Each row is a point. The points of each table are mixes of a few directions, plus a little noise. How many directions does each table use, and how many do they share? Where both have some left over, give the other angles between the two spaces (their principal angles), to ten degrees, smallest first.
In the rows, 128 means zero.

First, 6 rows:
|  80 |  73 |
| 162 | 167 |
|  81 |  75 |
| 155 | 158 |
| 176 | 182 |
| 115 | 113 |
Second, 5 rows:
| 130 | 130 |
|  76 |  69 |
| 192 | 200 |
| 135 | 136 |
| 107 | 104 |
Directions: first 1, second 1, shared 1

First, 8 rows:
| 186 | 136 | 112 | 120 | 156 | 147 |
| 192 | 137 | 109 | 119 | 159 | 149 |
| 180 | 135 | 113 | 121 | 153 | 145 |
|  40 | 116 | 154 | 140 |  85 |  99 |
| 207 | 139 | 105 | 117 | 166 | 154 |
| 106 | 125 | 135 | 131 | 118 | 121 |
|   7 | 112 | 163 | 145 |  69 |  89 |
| 107 | 125 | 134 | 131 | 118 | 121 |
Second, 8 rows:
|  94 | 121 | 129 |  38 | 213 |  92 |
| 128 | 110 |  86 | 138 | 106 | 144 |
| 124 | 144 | 141 | 171 | 142 | 161 |
| 145 |  82 |  59 |  86 |  53 |  96 |
| 155 | 149 | 183 | 139 |  92 | 100 |
| 117 | 119 | 113 | 103 | 148 | 123 |
| 142 | 150 | 161 | 183 | 109 | 148 |
| 119 | 149 | 152 | 166 | 160 | 159 |
Directions: first 1, second 3, shared 0; angles 80

First:
| 141 |  93 | 158 | 128 | 197 | 131 | 136 | 111 | 119 |
| 125 | 200 |  88 | 113 | 130 |  95 | 111 | 112 | 128 |
| 106 |  55 |  85 |  66 | 129 | 130 | 156 |  88 |  87 |
| 152 |  62 | 171 | 179 | 150 | 110 | 119 | 118 |  93 |
| 201 | 133 | 128 | 184 |  95 | 169 | 152 | 165 | 148 |
| 108 | 195 | 141 | 144 | 129 |  96 |  92 | 135 | 144 |
|  88 | 147 | 149 | 151 |  33 | 142 | 108 | 178 | 159 |
| 101 | 139 | 106 |  60 | 160 | 150 | 149 | 116 | 146 |
Second (10 x 9):
|  79 | 127 | 141 | 144 | 173 | 123 | 199 | 199 |  90 |
| 131 | 128 | 127 | 127 | 126 | 128 | 124 | 124 | 130 |
|  90 | 127 | 138 | 140 | 163 | 124 | 183 | 183 |  99 |
|  85 | 127 | 139 | 142 | 168 | 123 | 191 | 190 |  95 |
| 144 | 128 | 124 | 123 | 113 | 130 | 104 | 104 | 141 |
| 147 | 128 | 123 | 122 | 111 | 130 | 101 | 101 | 142 |
| 211 | 130 | 107 | 101 |  52 | 137 |   7 |   8 | 192 |
| 175 | 129 | 116 | 113 |  84 | 133 |  59 |  59 | 165 |
| 117 | 128 | 131 | 131 | 138 | 127 | 143 | 143 | 120 |
| 100 | 127 | 135 | 137 | 154 | 125 | 169 | 168 | 107 |
Directions: first 5, second 1, shared 0; angles 70

First, 9 rows:
| 149 |  60 |  87 | 136 | 105 | 136 | 104 | 135 | 124 | 139 | 159 | 116 | 123 | 120 |
| 139 |  95 | 108 | 132 | 117 | 131 | 116 | 131 | 126 | 133 | 143 | 122 | 125 | 124 |
|  98 | 221 | 185 | 117 | 159 | 117 | 161 | 119 | 133 | 114 |  85 | 145 | 135 | 140 |
| 144 |  78 |  97 | 134 | 111 | 134 | 110 | 133 | 126 | 136 | 151 | 119 | 125 | 122 |
| 166 |   7 |  55 | 143 |  88 | 142 |  85 | 139 | 122 | 146 | 183 | 106 | 119 | 113 |
|  98 | 219 | 184 | 118 | 158 | 117 | 160 | 120 | 133 | 114 |  87 | 145 | 135 | 139 |
| 100 | 216 | 182 | 118 | 157 | 118 | 160 | 120 | 132 | 114 |  88 | 144 | 135 | 139 |
| 165 |  14 |  58 | 142 |  90 | 141 |  88 | 139 | 122 | 146 | 181 | 108 | 119 | 114 |
|  92 | 241 | 197 | 115 | 165 | 115 | 168 | 118 | 134 | 111 |  76 | 149 | 136 | 143 |
Second:
|  86 | 134 | 105 | 116 | 122 | 162 | 145 | 121 |  86 |  51 | 125 | 192 |  95 | 106 |
| 166 | 123 | 176 | 144 | 116 |  89 | 106 | 114 | 142 | 175 | 159 |  68 | 197 | 167 |
| 134 | 153 |  84 | 128 | 111 | 160 | 172 | 133 | 154 | 111 | 142 | 176 |  67 | 137 |
|  61 | 128 | 182 | 104 | 171 |  88 | 123 | 163 | 112 | 105 | 119 |  97 | 124 |  92 |
|  75 | 129 | 132 | 101 | 143 | 138 | 115 | 121 | 103 |  83 | 130 | 143 | 120 | 100 |
| 172 | 113 |  78 | 145 | 133 | 147 | 125 | 140 | 148 | 177 |  78 | 133 | 107 | 118 |
| 232 | 116 | 116 | 179 |  89 | 122 | 129 | 114 | 152 | 202 | 128 | 105 | 173 | 183 |
| 130 | 149 | 105 |  98 |  96 | 167 | 100 |  56 | 157 | 121 | 203 | 138 | 147 | 161 |
|  97 | 109 | 173 | 137 | 173 |  79 | 137 | 191 |  98 | 127 |  69 |  99 | 122 |  87 |
Directions: first 1, second 5, shared 0; angles 60

First (8 x 20):
| 125 | 152 | 127 | 142 | 140 | 104 | 144 | 124 | 157 | 117 | 126 | 188 | 145 | 105 | 105 | 123 | 141 | 139 | 165 | 138 |
| 158 | 130 | 159 | 136 | 141 | 165 | 170 | 168 | 116 | 114 | 135 | 161 | 143 | 117 | 165 | 139 | 123 | 101 | 106 | 127 |
| 150 | 132 | 125 | 132 | 141 | 135 | 122 | 147 | 127 | 136 | 140 | 134 | 141 | 131 | 140 | 115 | 138 | 113 |  96 | 124 |
| 134 | 111 | 133 | 140 | 162 | 150 | 164 | 140 |  95 | 124 | 115 | 155 | 121 | 140 | 172 | 121 | 103 | 107 | 113 | 126 |
| 111 | 132 | 128 | 115 | 101 | 122 |  96 | 122 | 155 | 141 | 134 |  70 | 124 | 116 |  82 | 126 | 144 | 141 | 114 | 142 |
|  94 | 136 | 144 | 120 | 105 | 128 | 121 | 124 | 168 | 132 | 123 |  80 | 123 |  95 |  66 | 128 | 139 | 144 | 124 | 159 |
| 136 | 106 | 108 | 117 | 112 | 118 | 114 |  97 |  80 | 119 | 124 | 130 | 108 | 176 | 178 | 154 | 106 | 136 | 168 |  88 |
| 116 | 124 | 101 | 122 | 123 | 103 |  94 | 102 | 127 | 140 | 126 | 107 | 118 | 146 | 115 | 118 | 131 | 142 | 137 | 121 |
Second, 11 rows:
| 127 |  93 |  84 | 135 | 147 | 121 | 127 | 108 | 135 | 153 | 119 | 123 | 106 | 166 | 128 | 134 |  98 | 126 | 132 | 136 |
| 123 | 164 | 175 | 149 | 130 | 126 | 157 | 120 | 134 | 105 | 117 | 134 | 139 | 108 | 154 | 134 | 131 | 154 | 122 | 119 |
| 133 | 114 | 103 | 104 | 122 | 145 | 106 | 141 | 122 | 126 | 134 | 122 | 121 | 121 | 110 | 122 | 136 | 113 | 141 | 133 |
| 129 | 122 | 129 | 129 | 124 | 126 | 128 | 120 | 128 | 129 | 129 | 106 | 113 | 166 | 116 | 130 | 124 | 139 | 135 | 142 |
| 130 | 156 | 186 | 132 |  90 |  89 | 119 | 154 | 112 | 145 | 165 | 135 | 173 | 135 | 107 | 115 | 168 | 108 |  93 | 124 |
| 127 | 159 | 129 | 112 | 145 | 180 | 137 | 144 | 133 |  76 | 102 | 162 | 137 |   7 | 168 | 129 | 137 | 133 | 147 |  98 |
| 126 | 140 | 127 | 128 | 140 | 145 | 137 | 131 | 132 | 110 | 114 | 148 | 134 |  76 | 152 | 130 | 126 | 131 | 132 | 112 |
| 124 | 125 | 135 | 150 | 134 | 106 | 142 | 111 | 133 | 143 | 126 | 126 | 128 | 159 | 136 | 134 | 113 | 137 | 117 | 130 |
| 134 |  82 |  50 |  99 | 146 | 160 | 101 | 128 | 130 | 134 | 117 | 122 |  95 | 127 | 114 | 128 | 108 | 110 | 156 | 135 |
| 123 | 142 | 170 | 159 | 120 |  87 | 147 | 116 | 129 | 147 | 138 | 127 | 144 | 170 | 132 | 131 | 127 | 138 | 101 | 130 |
| 134 | 112 | 120 | 112 | 109 | 123 | 105 | 136 | 119 | 141 | 147 | 102 | 119 | 174 |  91 | 121 | 139 | 118 | 133 | 148 |
Directions: first 5, second 4, shared 0; angles 40, 50, 50, 90

First (9 x 32):
| 146 | 119 | 121 | 164 | 123 | 113 | 124 | 159 | 131 | 145 | 125 | 133 | 158 | 160 | 169 | 146 | 143 | 105 |  99 |  86 | 125 | 138 | 126 | 144 | 148 |  98 | 150 | 149 | 113 | 132 | 107 | 121 |
| 118 | 102 |  97 | 175 | 114 |  76 | 118 | 171 | 160 |  76 | 156 | 126 |  89 | 195 | 138 | 195 | 156 |  98 | 122 | 105 | 142 | 134 | 144 | 131 | 127 | 106 | 187 | 165 | 125 | 112 | 102 | 102 |
| 114 | 124 | 113 | 128 | 131 | 101 | 119 | 161 | 163 |  79 | 141 | 129 |  86 | 174 | 118 | 177 | 132 | 103 | 138 | 123 | 120 | 135 | 148 | 105 | 121 | 125 | 193 | 161 | 103 | 113 | 116 | 120 |
| 118 | 131 | 150 | 151 | 113 | 148 | 126 |  81 |  85 | 161 | 115 | 136 | 151 |  73 | 134 |  53 | 112 | 146 | 116 | 119 | 124 |  99 | 115 | 165 | 136 | 171 |  79 |  74 | 173 | 154 | 185 | 144 |
| 143 | 127 | 142 | 119 | 127 | 147 | 153 |  74 | 106 | 133 | 119 | 118 | 122 |  90 | 116 |  78 | 119 | 145 | 128 | 155 | 153 | 104 |  99 | 138 | 117 | 155 |  58 |  83 | 179 | 130 | 150 | 128 |
| 169 | 138 | 131 | 106 | 148 | 161 | 122 | 102 | 128 | 163 |  98 | 142 | 182 |  75 | 139 |  85 | 135 | 133 | 109 | 129 | 144 | 131 | 115 | 143 | 133 | 108 | 112 |  92 | 165 | 111 | 177 | 127 |
| 134 | 127 | 120 | 115 | 133 | 123 | 137 | 159 | 136 | 136 | 140 | 117 | 134 | 161 | 132 | 175 | 139 | 132 | 137 | 137 | 127 | 153 | 129 | 109 | 129 |  91 | 124 | 170 |  85 | 126 |  60 | 121 |
|  60 | 151 | 136 |  67 | 123 | 160 | 106 | 105 | 103 | 143 | 147 | 126 | 113 |  67 |  61 | 117 | 109 | 196 | 192 | 193 | 105 | 138 | 158 | 105 | 104 | 154 |  95 | 121 | 103 | 141 | 138 | 150 |
| 148 | 133 | 142 | 128 | 139 | 122 | 145 | 140 | 141 | 114 | 112 | 127 | 117 | 158 | 145 | 126 | 109 |  93 | 113 | 105 | 110 | 120 | 115 | 112 | 134 | 145 | 154 | 139 | 107 | 132 | 118 | 136 |
Second:
| 120 | 118 | 123 | 149 | 116 | 119 | 126 | 120 | 122 | 120 | 137 | 127 | 119 | 126 | 127 | 125 | 135 | 131 | 126 | 126 | 139 | 119 | 127 | 143 | 127 | 135 | 119 | 117 | 151 | 130 | 138 | 122 |
| 120 | 118 | 123 | 148 | 117 | 119 | 126 | 121 | 122 | 121 | 137 | 127 | 119 | 127 | 127 | 125 | 134 | 131 | 126 | 126 | 139 | 120 | 128 | 143 | 127 | 134 | 119 | 118 | 149 | 130 | 138 | 123 |
| 101 |  96 | 112 | 197 |  90 |  97 | 120 | 102 | 107 | 103 | 157 | 125 |  98 | 123 | 125 | 117 | 149 | 138 | 122 | 122 | 165 | 100 | 127 | 177 | 125 | 151 |  99 |  93 | 201 | 133 | 161 | 109 |
| 172 | 181 | 154 |  13 | 191 | 179 | 140 | 171 | 163 | 170 |  81 | 132 | 178 | 136 | 132 | 146 |  94 | 111 | 138 | 138 |  67 | 175 | 130 |  47 | 133 |  91 | 176 | 186 |   7 | 120 |  75 | 159 |
| 138 | 140 | 134 | 101 | 143 | 140 | 131 | 138 | 136 | 138 | 117 | 129 | 140 | 130 | 129 | 132 | 120 | 124 | 130 | 130 | 114 | 139 | 128 | 109 | 129 | 120 | 140 | 142 |  99 | 126 | 115 | 136 |
| 101 |  96 | 112 | 198 |  90 |  97 | 121 | 102 | 106 | 103 | 157 | 126 |  98 | 123 | 125 | 117 | 149 | 138 | 122 | 122 | 165 | 100 | 127 | 177 | 125 | 150 |  98 |  93 | 202 | 133 | 160 | 109 |
| 167 | 175 | 151 |  26 | 184 | 173 | 139 | 166 | 159 | 164 |  86 | 132 | 172 | 135 | 132 | 144 |  97 | 113 | 136 | 136 |  74 | 169 | 130 |  56 | 132 |  96 | 171 | 179 |  21 | 121 |  81 | 156 |
| 115 | 112 | 120 | 161 | 109 | 113 | 124 | 115 | 118 | 116 | 142 | 127 | 113 | 126 | 127 | 122 | 138 | 133 | 125 | 125 | 146 | 114 | 128 | 152 | 127 | 139 | 114 | 111 | 164 | 130 | 144 | 119 |
| 117 | 115 | 121 | 157 | 113 | 115 | 125 | 118 | 119 | 118 | 140 | 127 | 115 | 126 | 127 | 123 | 137 | 133 | 125 | 126 | 143 | 117 | 128 | 148 | 127 | 137 | 116 | 113 | 158 | 130 | 142 | 120 |
Directions: first 6, second 1, shared 1

First (10 x 32):
| 104 | 102 | 156 | 152 |  94 | 153 | 113 | 130 | 134 | 103 | 118 | 137 | 121 |  76 |  99 | 131 | 246 | 109 | 128 |  93 | 136 | 101 |  97 | 175 | 174 | 118 | 111 | 122 | 131 |  97 | 209 | 173 |
| 140 | 140 |  98 |  65 |  91 | 113 | 116 | 121 |  53 | 103 | 100 | 111 |  54 | 124 | 130 | 112 | 118 |  96 | 214 | 119 | 119 |  89 |  94 | 110 |  90 |  87 | 159 |  87 | 166 |  99 | 157 | 173 |
| 122 | 121 | 136 | 165 | 165 | 128 | 129 | 126 | 174 | 160 | 151 | 142 | 179 | 143 | 141 | 126 | 109 | 150 |  71 | 132 | 114 | 173 | 143 | 122 | 147 | 164 | 117 | 167 | 100 | 153 |  84 |  90 |
| 139 | 122 | 151 | 144 | 169 | 115 | 118 | 117 | 177 | 193 | 149 | 145 | 163 | 110 | 132 | 131 | 145 |  92 |  69 | 129 | 100 | 171 | 140 | 155 | 168 | 131 |  78 | 179 | 101 | 133 | 114 | 147 |
| 166 | 149 | 138 | 105 | 159 |  89 | 144 | 124 | 107 | 156 | 144 | 116 | 121 | 156 | 125 | 129 |   7 | 122 | 118 | 169 | 128 | 131 | 175 |  92 |  91 | 131 | 114 | 134 | 116 | 169 |  61 | 118 |
| 137 | 125 | 169 | 126 |  87 | 123 | 138 | 138 |  65 |  66 | 121 | 110 |  83 | 109 |  73 | 132 | 103 | 134 | 157 | 137 | 169 |  55 | 143 | 115 | 109 | 126 | 130 |  84 | 134 | 145 | 155 | 152 |
| 127 | 144 |  70 | 101 | 150 | 127 | 123 | 121 | 147 | 161 | 122 | 132 | 137 | 162 | 182 | 120 | 115 | 130 | 145 | 126 |  98 | 173 | 111 | 116 | 110 | 119 | 155 | 139 | 141 | 109 |  97 | 102 |
|  83 |  82 | 169 | 205 |  99 | 162 | 113 | 134 | 126 |  65 | 135 | 143 | 149 | 101 |  93 | 108 | 200 | 181 | 100 |  87 | 140 | 113 |  97 | 125 | 172 | 188 | 151 | 132 | 110 | 141 | 164 | 105 |
| 148 | 179 |  31 |  35 | 140 | 128 | 141 | 128 | 167 | 189 |  95 | 116 | 114 | 158 | 203 | 161 | 148 |  77 | 189 | 147 | 114 | 157 | 123 | 167 |  89 |  37 | 129 | 110 | 174 |  56 | 137 | 145 |
| 117 | 115 | 164 | 182 | 128 | 140 | 145 | 142 | 131 |  87 | 144 | 128 | 158 | 140 | 100 | 131 |  89 | 190 |  90 | 139 | 162 | 114 | 158 | 103 | 127 | 180 | 137 | 125 | 105 | 175 | 101 |  76 |
Second (10 x 32):
| 106 | 173 | 108 | 111 | 133 | 103 | 152 | 170 | 120 | 130 | 125 | 130 | 119 | 135 | 136 | 116 | 119 | 156 | 141 | 123 | 149 | 139 | 119 | 143 | 101 | 101 | 159 |  85 | 116 | 122 | 147 | 144 |
| 190 |  57 | 185 | 162 | 156 | 148 | 128 |  99 | 209 | 160 | 240 | 141 | 221 | 116 | 112 | 131 | 153 | 113 |  81 | 135 |  47 | 169 | 131 | 133 | 198 | 178 | 105 | 228 | 148 | 180 |  26 | 218 |
| 185 |  49 | 181 | 149 | 149 | 153 | 133 |  92 | 186 | 159 | 218 | 125 | 219 | 117 | 101 | 120 | 143 | 107 |  79 | 133 |  57 | 163 | 131 | 138 | 197 | 169 | 112 | 222 | 150 | 173 |  32 | 199 |
|  99 | 169 | 103 | 101 | 128 | 103 | 160 | 167 | 104 | 128 | 110 | 118 | 117 | 135 | 128 | 109 | 112 | 154 | 140 | 118 | 158 | 137 | 121 | 146 |  99 |  94 | 166 |  78 | 117 | 117 | 152 | 133 |
| 137 | 112 | 126 | 110 | 132 | 132 | 129 | 111 | 116 | 135 | 122 |  94 | 152 | 128 | 125 | 113 | 119 | 108 | 127 | 126 | 153 | 127 | 116 | 136 | 149 | 124 | 134 | 126 | 138 | 140 | 115 | 109 |
| 100 | 189 | 107 | 141 | 124 | 108 | 116 | 163 | 134 | 111 | 115 | 166 |  73 | 136 | 157 | 146 | 138 | 157 | 158 | 129 | 143 | 115 | 128 | 112 |  81 | 115 | 126 |  89 | 112 | 108 | 173 | 129 |
| 104 | 153 | 109 | 102 | 124 | 111 | 159 | 155 |  98 | 125 | 100 | 117 | 117 | 132 | 120 | 113 | 110 | 147 | 135 | 120 | 147 | 134 | 128 | 142 | 104 | 102 | 162 |  89 | 120 | 113 | 152 | 122 |
| 127 | 147 |  99 |  97 | 131 | 117 | 106 | 115 | 111 | 130 | 103 |  78 | 134 | 135 | 164 | 108 | 120 |  98 | 155 | 128 | 217 | 105 |  93 | 129 | 138 | 104 | 133 |  85 | 138 | 148 | 133 |  79 |
| 105 | 142 | 123 | 184 |  97 | 153 |  63 | 108 | 115 |  83 |  65 | 197 |  16 | 128 | 138 | 188 | 154 | 123 | 154 | 140 |  98 |  72 | 164 |  73 |  80 | 156 |  65 | 133 | 113 |  72 | 209 |  59 |
| 125 |  92 | 135 | 125 | 111 | 152 | 133 | 100 |  90 | 119 |  86 | 118 | 116 | 123 |  95 | 131 | 116 | 113 | 113 | 127 | 108 | 116 | 149 | 127 | 132 | 135 | 121 | 143 | 130 | 106 | 144 |  89 |
Directions: first 5, second 4, shared 0; angles 40, 70, 80, 90
